Each row of a before or after table is a point. The points were changed in one or more steps. Then noise was added and the rows were shuffled. The steps act on columns, c1 being the first. What was done? A step turns or swaps two columns, mirrors them in a line or flattens them onto one, adds a multiple of one to another, or multiplies or shifts one. Angles are multiples of 10 degrees, from the lower column toward the higher: turns from -170 to 170, lines from 10 to 170 but not 90. Use the fewest steps. Two steps may share a column if one is a turn and the other turns, adds or multiplies; they go together, in the order done. Otherwise the lowest column goes first.
(in the rows, 128 means zero)

Before (12 x 3):
[[126 158 146]
 [179  94 123]
 [125 112 139]
 [102 105 138]
 [ 84 122 154]
 [203 115 166]
 [111  76 132]
 [130 124 138]
 [126 113 109]
 [ 88 110 162]
 [160 141 160]
 [ 84  92 114]]
After:
[[ 58  91 101]
 [101  76 136]
 [ 57 123 181]
 [248 114 203]
 [131 124 148]
 [ 64 110 196]
 [179 142 194]
 [ 87 104 149]
 [123 111 150]
 [125 113  89]
 [211  93 117]
 [126 158 164]]
Steps: multiply c1 by 1.6; multiply c3 by 2

Before:
[[143 150 140 143 107 164]
 [131  87 127 172 141 175]
 [115 121  53 157 148 136]
 [102 105 110 113 140  74]
 [150  99 107 147 130 121]
 [160 149 102 120 159 127]
 [116 132 149 155 115  78]
 [139 147 119 117 161  89]]
After:
[[156 162  87 105 143 111]
 [125 140 146 107 107 167]
 [127 103 102 159 132  71]
 [143 154 110 123 136  82]
 [ 96 131   9 123 149 129]
 [122  98  89  97 141 120]
 [ 98 112 158 126 100  86]
 [ 90 102 128 105 170 166]]
Steps: mirror c1 and c4 in the line at 150 degrees; turn c5 and c6 by -20 degrees; turn c2 and c5 by -30 degrees; multiply c3 by 1.6

Before, 14 rows:
[[145 170 221 161 121 117 186 106  92]
 [130 163 120  89  88 123  73 112 165]
 [134 114 134  90 100 147 161 174 113]
 [152  99 113 115  80 206 151 135 125]
 [ 86 168  96  59 121 152 163 132 103]
 [128 128  80  42 178 180 154 145 120]
 [ 82 100 101  99 100 173 220 133 134]
 [ 51  84 178 144 139 128 121 153 160]
 [137 128 208  87 110 119 158 140 136]
 [159  94  65 144 175 110 112 146 104]
 [116  64  76  73 158 133 155 153 153]
 [140 123  90 136 199  92 169 178 159]
 [157  86 168 148  90 147 153 161 104]
 [154 123 145 145 142 180  97 186 122]]
After:
[[160 122 156  96 156 169 151 179 121]
 [169 125  66 137 183 148  33 136 121]
 [170 161  83 152 126 113  55 132  98]
 [127 166 113  70  89 136 101 125 161]
 [158  93 193 116 146  60 137 150 162]
 [144 125 138 156 106 147  84 184 118]
 [103  95  39 119 182 149 150 138 105]
 [191  93  83 214 104 111  79 135 141]
 [146  78  69 142 166 121  62 153 171]
 [ 99 165 254 183 114 142 153 111  88]
 [ 86 132  79 169 208 125 130 166 159]
 [121  87 172 155 100 161 149 165 106]
 [181 101 101 143  81 182 115 140 126]
 [106 133 228 153 114 128  75 143 136]]
Steps: mirror c1 and c6 in the line at 60 degrees; turn c2 and c9 by -10 degrees; multiply c3 by 1.3; mirror c4 and c7 in the line at 40 degrees; turn c5 and c8 by -10 degrees

Before (12 x 14):
[[132 134 125 126 161 147  91 149 106 152 112 160 128 116]
 [131 133 142 124 166 139 113 116 144 132 104 133 146 130]
 [145 107 133 146 167 107 101 120 116 155 114 121 126 120]
 [149 144 114 157 152 125  98 118 126 112  95 155  99 110]
 [165  99  68 113 108 105 158  99 160 149 147 115 149 119]
 [126 101 151 155 172 155  97 163 124 118 102 138 108 112]
 [ 91 123 107  91 120 117 117 104 129 143 166  75 146 108]
 [126 122 122  92  98 101 102 133 148 141 136  90 137 137]
 [153  80  93  96 105 106 134  70 128 132 127 144 150 117]
 [102 121 106 100 130  93 135 121 144 139 162 108 103 159]
 [136 133 130 117 140 126 136 123 124 148  93 129  93 111]
 [124 106 121 125 166 119  93 125 151 147  99 157 127  88]]
After, 12 rows:
[[130  81  92  88 106 153 126 110 125 133 127 156 135  94]
 [152 122 126 103  95 146  93 131 146 146 126 103 157 153]
 [105 108 131 136 168 140  97 126 114 157 125 120 130 107]
 [184 125 112 126 119 131 115 116 126 142 133  99 171  74]
 [130 135 132 118 143 132 134 129 121 149 129 103 100  76]
 [ 88 139 112 135 154 122  99 124 129 114 133 132  91  79]
 [171 119 104 127 127 165 126 124 146 141 134  98 123 224]
 [130 129 140 124 163 118 117 118 141 132 130 144 136 133]
 [105  96  72  95 102 158 147 116 156 143 129 130 154  99]
 [128 100 123 128 169 121  94 124 151 142 132 150 109  12]
 [118  97 150 153 175  88 113 144 122 119 123 123 112  86]
 [131 132 126 125 164  93 104 135 103 150 125 152 104  97]]
Steps: mirror c1 and c4 in the line at 110 degrees; mirror c6 and c7 in the line at 80 degrees; multiply c8 by 0.4; multiply c11 by 0; turn c12 and c13 by -40 degrees; multiply c14 by 3

Before:
[[207 193  84  90 120 155 202 129  95  70  92 126 101 100  89  86 100 118
  109 148]
 [150 144  87 133 140 176 146  95 125 107 101 129 126  63 113  92 110 186
  175 135]
 [ 90 129 102 160  90  90 110 149 155 158  93 176  45 140 146 111 129  98
   92 107]
 [167 166  51  93 155 110 188 117 121 109 104 148 114 143  84  44 147  89
   97 162]
 [ 92 141 102 171 117 103 166 112 141 132 112 127  86 159 145 151 153 124
  111  91]
 [187 199  73 128 158 146 137 119 117  68 122 133 141  98 106  98 119 124
   96 180]
 [ 84 129 125 144 129 131 154 142 180 141 162 157  57 109 162 138 150  97
  134  95]
 [106 133 103 149  98 105 138 120 103 177 167 167  74 113 177 134 160 123
  115  81]
 [ 97 175 168 124 136 150 108  84 139 166 138 145  74 117 147 138 136 165
  158  86]
 [128 117 138 155  94  95 120  90 152 153 150 122  68 133 168 126 138  91
  153 102]
 [152 147  95  89 129 134 152 169  83  73 109 120 138 139 102  77 146  94
  116 147]]
After (11 x 20):
[[140 147  94 128 142 132 175 171  82 117 144 121 137 139  73  78 147  89
   72 146]
 [102 139 102 183 140 102 109 110 156 110 120 128  85 157 200 152 156 114
  132  90]
 [110 131 124 158 125 131 128 142 193 133 175 153  54 109 212 138 149 134
  141  95]
 [171 167  50 162 116 108 189 117 111  98 145 149 112 146  32  46 146  85
  109 163]
 [ 92 132 103 147 147 104 115 122 110 115 157 166  75 114 247 135 160 153
  178  80]
 [184 201  72 135 108 146 133 118  99  97 126 132 143  98  30  98 119 122
   68 180]
 [148 143  87 145 121 177 132  96 115 177  66 130 126  63 101  93 111 142
  107 135]
 [161 192  83 173  90 156 196 129  58 111 112 126 104 100  59  85 100  95
   70 147]
 [100 117 135 135  98  93  99  91 136 153 172 122  69 132 208 128 138 120
  155 102]
 [ 75 131 103 128 122  90  91 149 159  91 131 177  43 140 178 113 129  82
  157 107]
 [119 177 168 111 148 151 121  86 156 160 106 146  74 116 209 138 139 160
  166  84]]
Steps: turn c1 and c5 by -60 degrees; turn c5 and c9 by 40 degrees; turn c4 and c7 by -60 degrees; swap c10 and c19; turn c11 and c18 by 50 degrees; add -1.5 times c20 to c15

Before, 8 rows:
[[ 74  85  46 140 145  68  90 101  73 154  42 169  87 108  97 171 148  94
   62  96  57 147 121 133  55 178 116  78 140  64 119 167]
 [157 142  51  97  64 111  77 135 122 198 145 129 144 133 166  96  58 146
  180  76 142  96 103 177  73  89  93 156  96  59 120 142]
 [108  71 133 175 173  76 144  91 133 131  98 170 102 113 140  78 110 148
  155 147  96 140 176 156 107 146 179 160  88 154 118 103]
 [184 141  97 115 164 154 102 203 110  90 141 102  90 109 101  95 189  73
  131 173 171 152 147 156 152 132  92  97 111 150 187 153]
 [152 106  63 106 110 151  55 115 169  72 118 193 155  43 162 106 188 141
   92 163  76  77  78 179 135 111 153  91 124 174 175 196]
 [ 62  80  96 153 104 137 165  88 141 176 151 147 153  30 152 139 144 164
  117 134 119 112  78  80 126 114 125 133  92 116  94 161]
 [165 158  74 158 171 126 159 121  76  77  85 160  86 143 114 198 117  91
   60 124 143 118 176 158 100 114  95  86 115 163 120  77]
 [109 149 174 162  63  76  97 129 101 179  94 112 101 103  73 164 158 110
  170 159 119 152 148 128 131 126 119 113 169 106 157  81]]
After, 8 rows:
[[109 149 173 146  65  81  97 126 103 138 102 141 101 107 201 170 156 112
  170 160 121 156 149  94 137 119 118 109 166 103 156  86]
 [ 58  77  96  97 103 138 163  93 141 182 148 117 151  35 143 136 145 165
  117 135 116 113  79  77 125 188 127 129  87 119  91 164]
 [151 149  57 130  70 110  75 130 123 207 151 142 148 131 148  98  63 141
  180  76 140  99  98 212  76 236  94 150  97  63 119 136]
 [178 146 103 156 165 147 103 201 111  82 134 149  89 117 124  89 186  68
  127 173 170 149 142 139 151  87  91  98 109 148 186 152]
 [ 75  86  44 111 151  64  89 107  77 127  43  80  90 112 173 173 154  99
   64  93  59 145 123 165  57  29 119  77 139  66 121 173]
 [167 157  71 160 176 123 156 124  73  78  78 106  86 144 107 195 114  89
   59 112 145 122 180 132  97 198  95  83 113 163 113  77]
 [153 101  65 162 111 142  58 113 174 104 118  75 154  43  76 106 192 143
   85 161  70  86  80 171 134 243 151  93 121 171 174 201]
 [108  72 129 173 175  76 146  89 131 134  99  75 103 112 120  84 110 147
  157 139 102 141 177 115 107 121 177 160  89 147 118 101]]
Steps: add 0.7 times c25 to c4; turn c4 and c24 by -60 degrees; mirror c10 and c15 in the line at 20 degrees; turn c12 and c26 by 160 degrees; multiply c26 by 3
